Every row gives one point. Each copy is the shape, with its points in the same order, stretched, turned, moved and blurred by noise. Say if it was mirrored as well.

Shape, 6 rows:
[[ 33  13  48]
 [ -8  22 -33]
 [ 28   1  43]
 [ 44   4  15]
 [  2 -18   2]
 [-17  11 -17]]
Copy 1:
[[ 25  28  40]
 [ -7  26 -46]
 [ 26  18  37]
 [ 43  20   6]
 [ 11 -13  -8]
 [-13  14 -35]]
Copy 1 is: only turned
Copy 2:
[[ 39  36  35]
 [-18  22 -32]
 [ 33  24  34]
 [ 42   9   7]
 [ -5 -11  10]
 [-24  20 -12]]
Copy 2 is: only turned
Copy 3, 6 rows:
[[ -2 -60   2]
 [-10  31 -21]
 [ -3 -52  13]
 [ 22 -32   1]
 [ -6   1  25]
 [-22  22  -6]]
Copy 3 is: mirrored

Shape (11 x 6):
[[ 22 -11   6   1 -44  34]
 [ 15   5   4  10  22  26]
 [-11   3   8   2  24   5]
 [-13  -3   1  -7   4 -12]
 [  1   0   0 -42   7  34]
 [-11 -14 -31 -12 -10  -6]
 [ 12   5   0 -33  -3 -24]
 [ 29  10 -17  29 -49 -14]
 [ 11 -13  17  -5  19  -7]
 [  9 -25   9 -13  12   3]
 [  9   6  13   2  -8 -12]]
Copy 1:
[[ 35  -3  17 -14  22  32]
 [  6   9 -18  10 -27  30]
 [-22   0 -12   7 -23   9]
 [-17  -3  -3   0  -3 -11]
 [  0  -9 -22 -45 -13  24]
 [ -7 -11 -21  -6  27 -10]
 [  7  -4  -4 -21  -7 -33]
 [ 39  31  17  23  38 -12]
 [  0 -16  -3  10 -28  -4]
 [  5 -29  -9   0 -18   3]
 [  3   8  11   5  -8 -10]]
Copy 1 is: mirrored
Copy 2, 11 rows:
[[ 23  -9 -15  -1 -52  34]
 [  8   4   4  19   9  22]
 [-16   1   5  12  10   3]
 [-19  -3  -9   1  -6 -13]
 [ 14 -32  29  -2 -14   9]
 [-10 -34 -24   8 -14 -16]
 [  9  -3  -6 -18 -13 -31]
 [ 20  18 -60  15 -47  -1]
 [ -7   6  -4 -14  11   5]
 [ -2 -12  -5 -20   4  10]
 [  1  17 -13  -3 -16  -9]]
Copy 2 is: mirrored

Shape, 13 rows:
[[ 14 -50  36  18 -13   7 -24   5]
 [ 19  21 -31  45  21  -6 -10 -40]
 [ 45  -8 -14  28  -9  12  -3  21]
 [ -3  -3 -15  15  21   7 -11  22]
 [ 31 -20  11   3  -1 -50  18 -13]
 [ 26 -20  25  13  30  22   7   1]
 [  6  12  24 -10  -7   7  -8  15]
 [ 24  26  42 -42   5  -7 -17   3]
 [ 20  10   8  12  -5 -29  23   4]
 [  5 -24  11  -9 -14  31   4   8]
 [-32  -6   3  29  -7   2  32   7]
 [ -1  -4  -4  32  32  -6  20  42]
 [-14 -20 -12  26 -19  37 -27  -4]]
Copy 1 (13 x 8):
[[ 34 -51  18  -5 -15  17 -24  11]
 [ 19  24 -50  49  -2  11   5 -35]
 [ 30 -11 -35  35 -34  18   0  31]
 [  5  11 -35   4   3  17 -10  20]
 [ 25 -28  -9  27  -1 -49   8   8]
 [ 13 -21  -4  35  17  27   5  24]
 [  1  15  14  12 -13   9 -10  23]
 [ -1  24  36  25  13 -16 -30  37]
 [ 14   3  -4  18 -11 -23  21  15]
 [-15 -21   2  10 -25  23 -17  25]
 [-11  -5 -12 -18 -11  15  40  -9]
 [ 18   0 -38  -8  18  12  32  29]
 [ -1 -10 -20  -4 -34  50 -26 -19]]
Copy 1 is: mirrored
Copy 2, 13 rows:
[[ 28 -35  32  34 -11   3  10   5]
 [  7 -11 -11  -6  45 -46 -40  -8]
 [ 44  -3   4   2   3 -16 -22  34]
 [ -3 -11 -15  16  11   0 -13  28]
 [ 29   2  -4  13  12 -45  39  -5]
 [ 24 -14  18   3  31  16   9  14]
 [  7  19   1  19  -5  14  -2  -3]
 [ 20  41 -12  25   5  28  15 -35]
 [ 13  23   1   4  12 -34  16  11]
 [ 14 -14  15  -7 -18  23   3   8]
 [-31  -5  20  -8  -2 -23  10  24]
 [-10   1  -5  16  27  -8   9  60]
 [ -3 -35  17   4 -20   1 -37   5]]
Copy 2 is: mirrored
Copy 3, 13 rows:
[[  3 -39  31  21   1  11 -38   4]
 [  4  35 -42  40  13  -7 -16 -31]
 [ 37   7 -12  32   3   4 -10  25]
 [ -6  -1 -18  15  30   1  -9  23]
 [ 20 -14  17   3  -6 -30  16 -29]
 [ 20 -13   9   9  36  31 -13  -9]
 [  2   9  18 -21   9   7 -20  15]
 [ 18   9  30 -56  24  -8 -31  -4]
 [ 11  16  16   6   2 -17  18  -6]
 [  6 -21   5 -11  -6  31 -14  15]
 [-36   5   7  20  -5  19  21   4]
 [ -3   2   1  31  41   3  24  28]
 [-19  -7 -22  26 -14  25 -40  18]]
Copy 3 is: only turned

Shape:
[[ 13  45  -6  -3  16  -1  12  11  43]
 [ -3 -25  20   7 -23  11   4 -10   6]
 [  9  -8  14 -15  -8  20  -3 -19  -8]
 [ -8  19  -9   5   4 -24   8  15  38]
 [ -5  32 -13 -15   1 -27  26  -7   9]
 [ -3   8   8   5   5  14  -2   8 -18]
 [  0 -13 -17   8  19  -3  -4 -11   1]
 [ 17 -29 -16  38 -10  14   7  14 -33]
 [ 17 -17   4 -10 -13  -3 -25   1 -17]
 [ -6 -41   9  12  -2   1  -1  20 -39]
 [ -8 -11   8  -3  -8  14 -21 -11  -6]
 [-13 -18 -23  10 -33  14 -11  13 -14]
 [-11  -7   2  -3   5  39  -6 -20  -4]
 [  7   8 -32 -23   2  11  25  14  48]
 [ 10  37 -18   2   1 -27  11 -12  36]]
Copy 1, 15 rows:
[[ 26  43   4 -13 -11  19  11  -2  45]
 [-29 -21  -4 -23  19   2   4  -9  11]
 [ -7 -10  14 -22  21  15  -2 -21  -3]
 [  3  30   2 -10 -16 -14  12   4  42]
 [ 24  26  13  -4 -17  -7  34 -26  15]
 [ -3  16   6 -10  20   7   4   4  -8]
 [ -2   5   9  13  -2  -5 -18  -7   5]
 [  2 -19 -33   6  12  -7 -14  16 -24]
 [ -1  -8  12 -30  22 -18 -17  -8  -9]
 [-19 -23   5  -1  27 -21  -5  23 -21]
 [-24   1  13 -22  19   0 -13 -11  -4]
 [-20  -7 -11 -27  -9 -10 -12  11 -22]
 [-23   2  13  -6  11  30 -14 -10  -8]
 [ 18   4  11 -14 -44  23  -2  12  35]
 [ 24  35  -4  -8 -19  -6  15 -31  36]]
Copy 1 is: mirrored
Copy 2, 15 rows:
[[-20  51  12  24  27  12 -14  15   9]
 [ -5 -18  25   7 -17 -10  -4 -10   6]
 [-11  -8  21 -22   1  -1  -8 -12  -4]
 [ -3  39 -10  33  13 -13  -4  20  10]
 [-13  53  -3  10  11 -27  13   0  -6]
 [ -6  -2   4   8  -2  -2  -9   3 -28]
 [  5  -6  -5  14  27  -7   8 -10  -1]
 [ 27 -25 -19  17 -20  20   8 -23 -19]
 [ 31 -12   8 -15   4 -14 -18   3 -10]
 [ 13 -37  -5   8 -16  -8  12  12 -23]
 [ -2 -15   9  -1   4 -12 -23  -6  -8]
 [ 10  -9 -39   8 -25  -6 -24 -15  -7]
 [-29 -20   7  -5  11   1 -11 -18  -5]
 [-21  44 -18  -2  24  14   0  15  38]
 [  0  60   6  26  22 -15  -4 -13   9]]
Copy 2 is: only turned
Copy 3, 15 rows:
[[ 12  35  10   0  -1 -20   9   8  48]
 [ 10 -20  -2 -13 -36   6   2 -12 -12]
 [ 11  -7  21   5 -17  11  14 -13 -13]
 [-15  21  -9  -8 -12 -31   3  11  38]
 [ -8  35 -10  -7   0 -29  25  -8  10]
 [ 12   9   3   6   5   0 -11   7 -18]
 [-20 -15   5   3  13  -9  -7  -7   7]
 [ 20 -42 -25   4  12 -11 -12  12 -22]
 [ -2 -25  19  20 -14 -11  15  14 -24]
 [ -6 -31  -6 -13   4  -8 -23  16 -39]
 [ -6  -6  21  12 -20   7   1   1 -23]
 [ -9 -17 -23  11 -16  12  -3  17 -17]
 [  1  -3  14   8  -3  30  -9 -11  -6]
 [  0  -2  -5 -20   1  10  21  20  52]
 [ -6  22  -3   8 -10 -32  24 -10  34]]
Copy 3 is: mirrored

Shape (18 x 12):
[[ -4 -13  24  23  28  22  22  21   4 -13  24  15]
 [  2 -24  -9   3  15  11  -3  12 -20  23  -8  22]
 [  9  19 -28 -18  -8  11  30  18   6 -24  -8 -10]
 [ -2  21 -10 -17   5 -13  -1  10   3  12 -19   4]
 [  1 -25 -31  13 -27  20 -20  -4 -33   4  -7  -6]
 [  8  23   6 -19  11  13  11  -3  25 -31 -16 -24]
 [  9  13  12 -29 -19 -11  27   9   3 -20 -11  -6]
 [-17   5 -16   1 -14  21 -37  18 -11  12  -3   8]
 [ -8 -18 -29  23  18   4 -11   5 -21  26  26   4]
 [-13  -7 -32  15 -18   6 -18  -7  17  23  -9  -1]
 [ 22   5   8  37  -1  17  -2   3 -23   9  30  17]
 [  7  21 -28 -20  -8 -17  -4   3  14 -46  -8   5]
 [-46 -11 -26  28  -5   6 -26   5 -34  19  -9   9]
 [ 18   3   3 -36  14 -18  -5 -17 -32 -15 -35 -22]
 [-13   5   0  26   4  17  25 -15 -10   5  20  24]
 [ 34 -15  17 -20   6 -21   6  -9 -10 -31 -44   3]
 [-24 -18 -21  -3 -24 -13 -28   8  -6  13   7 -17]
 [-16 -26 -19   6  -5  32 -20 -17 -27  22  34  31]]
Copy 1:
[[  8  -9  34  23  53   6  -2  -4  -8   5   5   5]
 [  3 -26   4 -16   7   0  -6  25 -13  19 -25  18]
 [ 24  28  -3 -28  12  13  28  34  -1  -8   7 -30]
 [  0  18  -2 -34   3 -14  -6  17  -1  13 -16 -14]
 [ 10 -26 -14  -5 -44  21  -2  18 -24 -10 -17 -10]
 [ 10  20   9 -27  26  20   1  -4  25  -7  -2 -47]
 [ 28  10  24 -41   4 -12  16  13  -5  -9  16 -27]
 [-11  10   1  -1 -27  28 -26  24 -19   8 -13   4]
 [ -8 -21 -30  19   0  -5  -5   3 -20  23 -22  17]
 [ -4   9 -16   2 -33   5   0  11  14   4 -34  -3]
 [ 30 -11  12  15  10  15  -8 -30 -46  19  -6  17]
 [ 23  35 -17 -27   4   2  -1  15  11 -35   6 -23]
 [-39 -17  -7  10 -32  -2 -14  19 -34   0 -43   3]
 [ 18 -29 -13 -60   1  -3  -7   0 -11  -2 -15 -54]
 [ -1  -5   9   0  22   2  23 -24 -21   3 -14  13]
 [ 39 -31  15 -55  16 -16  -6   5   6 -37 -20 -35]
 [-12  -3 -15   6 -45 -11 -22  17  -4   4  -2 -16]
 [-17 -34 -20   2 -20  21  -1 -10 -28  12   5  31]]
Copy 1 is: only turned
Copy 2:
[[ 35   1  12  -7  -7   6 -25  23 -32  -4  33 -34]
 [ 18 -34   5 -10  23  -4  -2   9 -18  28   9  -1]
 [  8  22  -3 -10  -4  17  37  15 -10  -8  -7  -2]
 [ -1  13   7 -20  26 -15   5   6  -9  13 -12  11]
 [ -9 -38  -9  25  25  21   5  -3  14  12   9  12]
 [  8  31  13 -28   4  18   5  -8  -8 -27 -17 -18]
 [  0  19  36  -9 -16   5  22  10  -9  -9 -13  -2]
 [ -5 -14  -8  -8  37   5 -16  31  11   8   3  23]
 [  1 -30 -20   8  34 -17  -3  10   2  27  38 -13]
 [-22  -7 -32  -7   7   6 -11  -1  15  33   3   9]
 [ 40  -9  16   4  11   1 -15  10  23  13  46   3]
 [-11  23  -5 -10 -10 -17  21  -6  -3 -38 -13  22]
 [-21 -22 -19  29  48   2 -30  10 -21  33  22  21]
 [  2 -15  40  -6  38  -4  23 -36 -14 -18 -29   1]
 [  4  11   9  -4   1  15 -12  -5  -9  20  55  -2]
 [ 24 -14  44  -7  -5 -11  11 -35 -21 -20 -34   8]
 [-36 -15 -11  20  18 -12  -4  23  17  13  -3  -4]
 [-23 -45  -4  -8  20  10  -5  11  11  18  57  14]]
Copy 2 is: mirrored
Copy 3:
[[ -7   4   7  24  23  32  10  22   1   8  28   6]
 [  0 -12 -14  -7  23   1   8  15 -33  -5  -6  -2]
 [ -1  45 -29  -4 -17   0  26  26   9 -32  -9 -17]
 [-10  25 -18   6  -5 -28   7  25  -8  -4 -31  -5]
 [ 28  -8 -14 -30 -18   5  -8 -12 -28 -18  -5 -34]
 [-11  53  -3   0  -6  11   5  21  32  -8 -28 -14]
 [-11  49   6  -4 -30  -9  29  20   4  -8  -2  -7]
 [  9   1 -31  -4 -16   7 -34   3 -28  -5  -5 -23]
 [ 13 -23 -38   3  24 -11  -1  -8 -13  -6  14 -11]
 [  1 -19 -47 -11 -23   0  -2  -8  10  -5 -21 -13]
 [ 27   8 -12  19   8  30   3 -20 -23  35  13   5]
 [  7  50 -26  -2 -16  -3   3   6  17 -43 -22   9]
 [  6 -28 -26  14 -19  -1 -20 -19 -34 -18  -8 -33]
 [  0  44  17 -24  18 -32   6  -4 -12 -24 -46 -16]
 [-27   2 -23  24  -2  27  22 -16  -5  13  16  -4]
 [  2  30  34 -29   7 -14  26   4  -5 -29 -49  18]
 [ 13 -13 -28 -11 -28 -29 -23  -8  -6 -11   9 -24]
 [-14 -11 -41 -23  13  14 -30 -20 -27   3  28  -3]]
Copy 3 is: only turned
Copy 4, 18 rows:
[[ 29  -6  -2  20  25  33   7   0  -5 -17  18   1]
 [ 11 -21 -16  19  11  -3   0   8 -17  29  -6   6]
 [ -9  26   2   5 -30  19  24  23  18 -10  -3   2]
 [-15   8   2   4   9 -14   9  15  14   7 -20   1]
 [ -4   3 -15  22 -25  -4 -21  12 -29  41  14 -11]
 [ -9  27   7 -13 -10  32   0  -7  24 -22 -13  -3]
 [ -5  19  33 -11 -22   4  11   9  14 -21   0  11]
 [-24  10  -7  18  21   5 -19  21 -10  40   8   3]
 [  9 -12 -35  23  18 -13  13   0 -22  35  19 -22]
 [-18  -7 -10  25  -5  -6 -13   8  16  39   7 -23]
 [ 36  23 -11  37  19  -3  -8  -1 -11  23  27   0]
 [-29  20 -13  -7 -22  -6  -1  13  19 -23   7  16]
 [-27  -8 -13  38  16 -16 -14  12 -38  32   7 -22]
 [ -2  13  -1 -29 -21 -18  -3 -12 -24  -6 -32   6]
 [ 10   6   3  48   9   5  17 -17  -3   3  16  -6]
 [ 14  -4   5 -18 -25 -12 -26  -1  -3 -26 -27  24]
 [-30  -9   2  -6  -1 -15  -8  15 -16  30  22 -22]
 [ -5 -11 -16  42  13   4   6 -17 -25  50  35   7]]
Copy 4 is: only turned

Shape (17 x 12):
[[ 36 -29  25  -7 -23  14  -1 -18  -2   7 -11 -26]
 [-16   8 -26   6  19  19  32  26   2 -51   1  11]
 [ -2 -19  11 -26 -17 -10 -35   8  17   3  -5 -17]
 [  2   9  33  -6 -27  -1 -24 -15  18  18 -10 -20]
 [ 16  -6  13   2  10  23  -9 -12  -2 -21  12  -1]
 [ -8  -4  24 -23 -11 -25   0 -29  -9   3   6 -27]
 [ 11   9  29 -16   9 -13  -7   2  12  19  -8 -21]
 [-31  17  43   2 -11  -6 -14  18 -15  20 -10  13]
 [-17   0 -17  18  13  25   8  33 -34 -17  32 -20]
 [ 17 -23  -9 -17  28  20  -6 -13 -11 -23  32   9]
 [-31 -33 -23   5  14  10  34   4  13  -8 -10  29]
 [-42   5 -50  11  28  32  33   7  25   1  13  22]
 [-13  15  -1  32 -14 -25 -22   3 -10   3  -4   2]
 [-10   2  13 -17 -32  -8  -2  11   8  25  -5   9]
 [ 10  34   4  -1 -13 -22 -16  23 -35  25 -14  -1]
 [-14 -20 -27  34  46   9  30  36   5 -19  23  12]
 [ 23   8  16   4 -10  -6   6   9  -7 -18  52  -4]]
Copy 1 (17 x 12):
[[ 26   4  10  10 -45   1  -4 -32  11  15  -1 -29]
 [-19  18 -41 -22  31  18  32  -7 -16 -27 -30  24]
 [ -9 -22  26 -14 -16  -7 -18  -4  19 -10   0 -23]
 [ -4  16  32   2 -18 -26 -23 -24  28   1   6 -24]
 [ 16  11  -4   5  -5  10  -2 -29 -13 -24  10   4]
 [ 11   0  17 -13   0 -41  -1 -29  -9   4  13 -37]
 [ 21  11  31   9  16 -19 -16  -7  15   8  -3 -24]
 [-11  34  51   6  -1 -34  -1  14  -9  -2  -4  -2]
 [-26  24 -25   2  13  24  27  12 -47 -20  18 -22]
 [ 22 -17 -10  -3   6  24  -4 -20 -39 -17  24  13]
 [-32 -16  -9   8  18   5  21 -20 -14  10 -38  44]
 [-57  12 -22   2  55  24  15 -20 -10  13  -9  43]
 [-17  22 -10  13  -5 -45 -17  12  -7 -16   6   0]
 [-20  12  31 -11 -12 -22  -3   9  19  23   1   0]
 [ 14  40   7  -2  -3 -26 -27  41 -13  16   1 -20]
 [-21  -9 -38  32  45  22  37  14 -27 -19 -14  25]
 [ 18  12 -14  -2  -6  -9  24   5  -3 -19  41  -3]]
Copy 1 is: only turned
Copy 2 (17 x 12):
[[  5 -46  25  18 -38   9  20   0   7   5  13 -16]
 [ 27  -5 -30   3  52 -25   3  21  11 -48  -5   2]
 [ -3 -11  35 -22 -32   0  10  11  -1 -14  -8  14]
 [-15   0  37   6 -30  15  14  -5   9   2 -11 -14]
 [  9 -27  15  12  12   0 -11  -6  11 -19  17  -5]
 [-13 -13  31 -14 -24 -25  11  -9 -10   6  -4 -34]
 [  9   5  38  -5  -4   1  29 -13  -1  12   2  -4]
 [-22  15  42   7  16  10   2  25 -27   7 -21 -16]
 [ -4  -9 -23   0  25  -7  -4   9 -31 -46  37  -8]
 [ 15 -41   5  -8  20 -17 -28  -6   4 -11  31  13]
 [ -8 -36 -24   4  37 -28   6  21   3  -7 -29  23]
 [-18  -6 -60  -1  55 -14  -1   3  14 -14 -20  28]
 [ -7  23  11  31  -9 -18  -8   6 -25 -18 -15  -3]
 [-12   3  18  -4 -17   2   9  34   0  20 -17  -1]
 [ 19  36  15  10 -12   2  -1  12 -40  14  -7 -13]
 [ 12 -13 -28  20  58 -35  15   8  -9 -33  23  36]
 [  6   4  16  10  -2 -24  -8  20  10 -11  55 -15]]
Copy 2 is: mirrored
